Every row gives one point. Each copy is the shape, with its points in the same order, turned, moved and blurred by noise. Is it also mirrored, or only turned?

Shape (7 x 3):
[[ 14.5 -32.2 -10.8]
 [-14.9  -6.0  32.0]
 [  7.6   0.0  10.6]
 [ -3.2  18.9   1.1]
 [-26.7  17.8 -23.1]
 [-47.0  -9.6  14.5]
 [ 31.2  -4.9  11.8]]
Copy 1 (7 x 3):
[[-15.0  47.3   3.7]
 [ 15.9   0.0  22.5]
 [  4.5  16.0  -4.6]
 [ -5.3  -3.0 -10.1]
 [-33.0 -16.3   1.0]
 [ -9.2 -13.5  44.5]
 [ 13.3  32.0 -15.8]]
Copy 1 is: mirrored
Copy 2 (7 x 3):
[[ -2.2  -1.4  27.3]
 [-14.7 -22.7 -18.6]
 [  2.7   2.5  -8.7]
 [  6.4  17.0 -23.0]
 [-22.2  47.7 -18.8]
 [-48.2   0.0 -29.2]
 [ 21.1  -5.9   5.0]]
Copy 2 is: mirrored

Shape (8 x 4):
[[-25.2 -34.5 -15.5  10.8]
 [ -4.9  -8.8  -9.0   0.2]
 [-19.4  -5.1  18.7  -0.5]
 [ 52.0 -10.5  -6.5  16.9]
 [ -3.6  31.2  -2.7  -1.0]
 [-22.4 -15.7  37.7   5.9]
 [  5.0  18.3  -6.5  25.3]
 [  2.8  19.2  14.4  38.2]]
Copy 1 (8 x 4):
[[ 10.4 -39.0  15.7 -19.4]
 [  1.0  -9.8   2.6 -10.3]
 [  2.1   0.4  28.6   1.7]
 [-44.5  -4.1 -31.5 -13.1]
 [ 11.6  11.6 -14.2  22.9]
 [-11.1   4.1  47.8   4.2]
 [ -9.0 -10.7 -14.5  24.0]
 [-23.0 -14.0   4.0  33.0]]
Copy 1 is: mirrored
Copy 2 (8 x 4):
[[ 25.4  -1.9  41.8  -5.1]
 [  7.7   1.2  16.1   3.3]
 [-15.9 -10.0  22.5 -10.5]
 [  6.2  -3.7  -5.7  59.4]
 [-24.3  23.4  -0.7   1.6]
 [-20.5 -28.9  35.2  -7.8]
 [-15.0  22.4  15.2  21.6]
 [-35.0  12.7  28.9  27.9]]
Copy 2 is: mirrored

Shape (9 x 6):
[[ 26.1 -14.2  19.3   6.3 -25.3  -8.6]
 [ 19.3  -3.2   8.3  23.1  -0.3  38.2]
 [ 13.3 -16.2   4.3   8.1  14.9 -11.6]
 [-15.3 -16.2 -58.3   3.1 -20.3   7.1]
 [-32.3  -2.7 -16.6  21.2 -11.0  49.8]
 [ -7.0  -6.3   5.3 -14.4 -12.9  -0.3]
 [ -2.8 -14.4  16.2  47.6  37.8 -17.3]
 [ 10.1  16.7  12.0  -5.6 -22.4 -13.3]
 [ 23.8  -4.8  -8.4   1.5  -3.8  -5.9]]
Copy 1 (9 x 6):
[[ -5.7 -28.0 -26.6  -5.0 -33.2  13.1]
 [-16.9  -7.3  16.9  28.5 -11.8  18.5]
 [ -4.7 -23.6 -33.6  10.6  15.9  12.0]
 [ 45.3  32.5 -26.1  16.5  -3.1   1.5]
 [  7.6  40.1  25.2  31.0  -2.4 -18.0]
 [  4.6   4.2 -11.7 -19.8   3.0   3.8]
 [-34.3 -14.3 -43.5  38.1  25.6 -15.2]
 [-17.8   2.5 -27.9 -17.9 -13.0  20.6]
 [  5.1 -11.3 -29.9  11.2  -2.5  25.5]]
Copy 1 is: mirrored
Copy 2 (9 x 6):
[[ 23.2   9.6 -15.1 -12.4 -16.5  21.7]
 [ 13.8 -11.7  14.6  20.9   3.4  42.0]
 [ 19.9 -10.7 -17.3   9.3   5.5  -2.2]
 [-20.6 -13.6   7.6  37.7 -50.1 -13.2]
 [-21.2 -46.2  29.8  25.8 -23.0  31.9]
 [  0.7 -12.0   7.2 -13.9 -13.5  -1.7]
 [ 16.6 -41.2 -45.0  22.3  23.5  13.9]
 [ -8.2  11.7  -8.8 -20.5  -6.5  11.0]
 [  9.5  11.3  -7.6  12.2  -6.0   2.4]]
Copy 2 is: mirrored

Shape (12 x 8):
[[ -7.5 -10.3 -12.5 -23.2 -14.5  11.9   7.9  15.4]
 [ -1.1   1.1   2.0 -27.7 -32.8  -8.7  22.5  -1.2]
 [-15.6 -18.5 -13.0  -1.7 -24.6 -30.7   4.3  -4.3]
 [-22.6   2.1 -18.3 -23.5 -13.1  14.5  38.4   5.6]
 [-17.9 -13.0  -9.0  -4.4 -43.7  -3.3   0.2  12.3]
 [ 20.8 -19.6  -8.0  13.3 -40.8  17.0  13.2  -5.7]
 [-10.2   1.2 -15.4  -3.1  -7.0  21.4   4.2   9.7]
 [ 46.2 -20.5  -3.8 -20.4   0.1  13.3   7.3  -4.3]
 [-13.8  60.8  -0.9  -5.9  13.9  18.7   0.7  -3.7]
 [-19.4 -20.9  59.5 -20.7  -2.7  -4.2  20.6  -5.0]
 [ 60.2  -5.9  12.9   5.8 -27.0  17.5   5.1  11.0]
 [-13.8   9.5 -12.0  -4.2  35.3 -52.6  16.6  25.4]]
Copy 1 (12 x 8):
[[-15.8   4.2 -26.9  -7.0   2.9  17.0  10.0   3.4]
 [-22.3  -2.6  -2.2 -33.7   9.0  20.4  11.8  -0.5]
 [ -4.3  13.7   0.6 -28.4  32.4  -0.8  -6.6  14.0]
 [-25.0  24.6 -26.7 -18.1  12.6  20.3  20.0 -21.5]
 [-24.8  13.9  -6.9  -9.2  19.4  16.5   0.0  25.9]
 [ -6.6  17.9   9.9  -6.7  -2.5  41.8 -27.8   5.8]
 [-16.6  14.3 -19.8   9.6   1.5  11.9   2.2 -11.9]
 [ 21.3 -10.9 -14.6 -19.9 -27.8  29.3 -13.5 -10.9]
 [-42.0  -4.5   1.4  14.3 -11.7 -24.6  12.2 -48.7]
 [  3.7 -43.5   1.6  -8.0  45.5  32.9  21.2 -20.7]
 [ 11.1 -12.5  21.9  -3.7 -39.9  42.6 -14.8   1.6]
 [ 24.5  11.5  -1.5 -23.8  15.2 -42.3  43.5 -10.0]]
Copy 1 is: mirrored
Copy 2 (12 x 8):
[[-31.6 -20.5  18.0  -0.9   1.0   1.2 -11.5  -0.2]
 [-11.9 -18.3  26.4 -12.9 -30.3  15.6  -7.5   8.7]
 [  6.3 -14.3  12.5 -19.4  -9.9 -25.8 -25.7   2.8]
 [-36.1 -10.2  23.1   1.9 -27.8   3.9  -6.8 -27.8]
 [ -3.5 -38.9  20.1  -1.8   3.7  -1.7 -22.7  -2.2]
 [ 10.4 -35.8 -13.1   3.6 -14.1  18.8   7.2  -3.7]
 [-22.4 -11.8   7.4   3.9  10.2   8.7  -4.8 -17.7]
 [-22.3 -11.8 -29.9   2.8 -14.3  25.3  10.5  31.3]
 [-24.5  33.3  18.3 -30.9  17.5  39.9   9.4 -32.1]
 [  2.9  23.1  39.6  35.0 -26.5  16.0 -21.1  25.5]
 [  7.6 -32.4 -17.0  -1.5  -2.0  35.8  37.1  34.3]
 [-12.2  44.4  25.9 -29.6  -5.2 -46.3  11.2   4.6]]
Copy 2 is: mirrored
Copy 3 (12 x 8):
[[ -1.4 -13.3 -13.4  -1.0  -5.2 -24.8  17.0  -2.9]
 [  9.5  -4.5 -16.2  17.9 -22.9 -27.9 -10.4   1.0]
 [ -9.2  11.2  13.4  32.1  -4.3 -19.6   4.2 -12.7]
 [  6.3  -5.6 -41.4  13.1 -18.5 -16.3  22.7 -13.3]
 [-18.8  -0.6   6.5  14.9 -24.6 -28.7  14.3  -0.1]
 [ -2.6   5.1  12.0 -16.8 -36.7 -30.7  -2.7 -32.0]
 [ -9.9  -9.4 -13.3  -9.5 -11.0  -3.5  20.6 -12.0]
 [ 23.9 -10.7   0.6 -31.0   7.6 -27.1 -19.4 -25.0]
 [ -7.9 -16.8 -38.3  -7.5 -16.7  48.9  -6.3   8.4]
 [ 35.2 -56.6  12.2  37.0 -21.7  -7.9  -0.7 -10.2]
 [ 23.5  -3.1  20.8 -48.1 -29.6 -21.6 -22.4  -7.9]
 [ 29.4  20.3  -0.2  33.9  31.4  24.1  17.6  15.0]]
Copy 3 is: mirrored

Shape (15 x 9):
[[-23.0  -6.3 -35.2 -17.0 -27.2 -14.9 -10.9 -13.4  11.3]
 [-12.6 -12.1 -17.0   3.1 -23.1  23.2  16.2  16.6 -15.7]
 [  0.3 -27.5 -50.4  19.8 -12.7   3.7 -24.2  36.4  14.9]
 [ 25.1   9.0 -39.5 -28.1   7.3  27.5   4.1  20.0  10.6]
 [-27.5  10.6 -32.9  34.3  -6.5   6.0 -18.7 -23.3  11.1]
 [ 19.0  -0.7 -24.0  12.2   0.0  14.2   3.9 -28.7  -1.7]
 [  1.1 -40.9   9.6   4.9 -35.6  35.2 -37.5  -8.3   9.6]
 [ -3.0   3.4   8.8 -12.8   2.1 -16.4 -18.4  -4.2 -48.3]
 [ -4.3  30.3   6.7   2.1   4.4  -5.2  14.3 -12.6  17.3]
 [-12.1  -3.3  15.0 -31.5  31.4 -36.4  -9.4   1.1   9.3]
 [  9.2 -10.2  30.2  -4.8 -30.4  26.3  11.6  10.1  -8.2]
 [ 48.5   7.9 -13.3  -7.1 -29.2  -8.4 -17.1  -5.3   6.0]
 [-36.8  -8.7   7.1   4.4  14.7 -20.2  -5.6  11.3  -8.5]
 [ 12.9 -15.9  25.2  -9.1  20.8  42.1 -17.7  11.6 -21.9]
 [  0.4  13.1   3.6  29.5 -43.1  -9.7 -17.3   2.6   7.9]]
Copy 1 (15 x 9):
[[ 22.0  22.7  -4.6 -36.0 -10.1 -32.8 -11.6  -2.3 -25.4]
 [-12.6  28.2   6.0 -10.0   0.9  14.9   1.9  -1.5 -19.6]
 [-16.0  36.9 -22.8 -12.7   6.4  -8.0 -40.2  30.9 -16.7]
 [ 29.1  13.0  25.4 -14.7  21.2  16.4 -32.6  33.3 -25.6]
 [ 14.1  47.7 -16.9 -33.0   6.7 -20.0 -11.6  -7.6  28.6]
 [ 35.3  19.1  -1.3 -10.5 -10.5  16.5 -12.8   1.3   7.3]
 [-23.2   7.0  11.0 -24.1 -43.5   6.7 -46.1 -17.2   8.7]
 [ 18.0  20.2  33.6  29.4 -28.7 -28.4   7.4   1.9  -6.8]
 [ 25.2  -7.0  20.6 -25.0  14.6 -10.2  18.6   4.8  12.6]
 [ 18.8 -31.7  18.5  14.2  13.0 -49.6  -3.5   4.9  -4.6]
 [-19.2  -0.4  33.4  -9.8 -26.4  21.1   8.1  -8.2  -2.5]
 [ 18.4   3.4  15.7 -26.1 -41.4   6.1  -7.2  51.4  -1.7]
 [ -3.5   5.5  -4.2  14.4  10.1 -38.1   9.8  -6.8   0.3]
 [ -7.0   3.4  42.8  31.1  -7.0  19.2 -24.7   0.0  11.6]
 [-16.5  21.8   3.2 -37.9 -28.6 -16.6  11.2  15.4  24.7]]
Copy 1 is: only turned
Copy 2 (15 x 9):
[[-40.4   0.5 -18.5  18.3 -17.2  -0.6  24.7  26.2  15.7]
 [ -4.5   7.4  25.2  38.2  -7.5  18.5  16.7  23.3  -9.8]
 [-19.3 -28.0  -2.5  16.2  -4.6  11.0 -26.6  36.3 -14.5]
 [ 16.6   6.9 -10.5  -2.9  21.3  34.6   7.4  44.9  12.7]
 [-26.2  14.4 -14.3  38.4   1.3 -19.7 -16.1   0.0  27.0]
 [ 14.7  17.8 -29.3  28.5   2.0   0.5   9.3  -2.0   5.5]
 [-15.1 -10.6  -2.9  22.6 -38.9  44.4  -0.4 -31.3  -5.9]
 [-15.4  49.7   9.3 -15.1 -20.3  -7.8  22.2   3.2 -26.8]
 [  3.6  15.9   4.0  -1.6  13.6 -20.3  25.8  -3.6  28.6]
 [-35.2  10.7   3.0 -41.5  23.6 -13.0  35.3  -2.3  -5.9]
 [ 16.8   3.1  27.1  13.5 -22.3  24.4  33.9 -10.7  -5.1]
 [ 26.2  -2.0 -27.3 -14.3 -34.5   2.7   9.3  11.9   6.5]
 [-41.6  15.3  26.0   1.8  11.9 -16.9  15.4  -4.7 -15.8]
 [  7.6  30.5  17.7  -5.7   7.2  40.5   1.2 -21.7 -26.8]
 [ -1.1  -8.1  14.2  14.5 -40.3 -21.0  -3.2  -3.3  14.6]]
Copy 2 is: only turned
